Rows are points. The last column is the point's height on a tilted bowl or saddle (a function of degree 2), plus a little noise. Along how many of its main directions does it bend up, bend down or stay straight?
(in the rows, 128 means zero)

Points (17 x 4)
[[107 102 101 120]
 [111  81 174 141]
 [114 120  63 164]
 [ 95 157 187 146]
 [ 94 207  93 133]
 [166 190 182  79]
 [131 168 125 112]
 [163 108 110 140]
 [170 122 112 149]
 [105 117 143 131]
 [ 83 115 104 144]
 [115 126  60 173]
 [100 132  84 157]
 [155 187  99 121]
 [ 24 147 126 249]
 [194 178 109 148]
 [116 112 152 131]]
Directions: 2 up, 1 down, 0 straight

Points (22 x 5)
[[149  89 136 191 186]
 [131 134 124 158 155]
 [ 38 110 108 195 249]
 [198 169 130 139 111]
 [137  83  94  86 130]
 [105 137  59  98 103]
 [129 128 100 138 135]
 [ 43 165 193 152 108]
 [115 136 174 145 129]
 [ 83 142 121 106 141]
 [ 67 142 206  74 104]
 [158 104  80 177 143]
 [131 113  92 176 169]
 [159 187 183  67 101]
 [197  95 211 100 123]
 [127 113 105  97 132]
 [154  85 139 170 158]
 [ 91 145 102  87 135]
 [106 123 115  87 143]
 [109 139 153 138 137]
 [160 180 164 144 113]
 [117 148 142 186 193]]
Directions: 1 up, 1 down, 2 straight

Points (26 x 5)
[[ 83 152  89 207 182]
 [114 159 148 138 136]
 [ 44 172 168 123 187]
 [158 138  79 142 150]
 [117 167 203 124 161]
 [148 142 124 130 131]
 [ 84  95 165 118 147]
 [124 152 124 189 155]
 [ 99 128  88 132 135]
 [130  72 143  89 148]
 [135 114  59 145 157]
 [174  98 136 155 140]
 [ 66 139 151 122 152]
 [107 119 134 169 140]
 [179  53  63 110 213]
 [ 68 150 151 207 192]
 [139 115  96 177 154]
 [107  70 111  79 167]
 [170 150 174 104 147]
 [186 208 187  76 222]
 [141 116 167 162 129]
 [ 72 107  82 167 168]
 [150 128 126 129 130]
 [ 71 173  80 159 149]
 [ 57 137 125 161 161]
 [147 181 167 152 158]]
Directions: 3 up, 0 down, 1 straight

Points (40 x 7)
[[133 193 160 126 120 128 135]
 [128 154 238 118 144 131 202]
 [125 122 129 120  97  90 114]
 [ 62 125 135  61 125  85 117]
 [122 122 106 142 167 122 126]
 [134  79  63 116 135 176 135]
 [183 148 133 107  78 123 168]
 [101  63 143 138 119 153 111]
 [114  98 162 121 162  98 120]
 [ 69  43  99 100 107 120 134]
 [175 152 128 197 137 162  98]
 [102  91 127  75 145 119  97]
 [192 133 152 185 103 156 138]
 [134 164 122  77 136 119 104]
 [107 160 133 112  86  84 113]
 [124 139 179 112 145 219 171]
 [120 145 144 172 153 118  99]
 [156  50 163 106 154 143  68]
 [129 196  93 107 113  72 128]
 [ 72  93 114 166  99  70 102]
 [ 83 140 184 179  80 101  96]
 [108 186 112 165  33 141  67]
 [202  90  74 130 115 162 191]
 [ 89 137 145 180 140 158 105]
 [205 124  73 104 128  92 229]
 [130 193 141 143 161 124 124]
 [132 162 164 119  95 112 130]
 [122 249 128 131  96 159  79]
 [219 138 101 137 133 176 224]
 [112 137 129 126 114  92 118]
 [ 96 139 153  70 114  67  93]
 [112 170 134 190 176 161  78]
 [ 99  95 175 120  95 144 126]
 [149 196 100 132 116 102 138]
 [165 133 202 140 191  51 130]
 [146 148 132 127 106 106 130]
 [148 150  96 109 149 159 133]
 [175 138  88  87 143 101 157]
 [ 94 221  93  94 106 171  60]
 [120  95 116  98 203  96 127]]
Directions: 2 up, 2 down, 2 straight
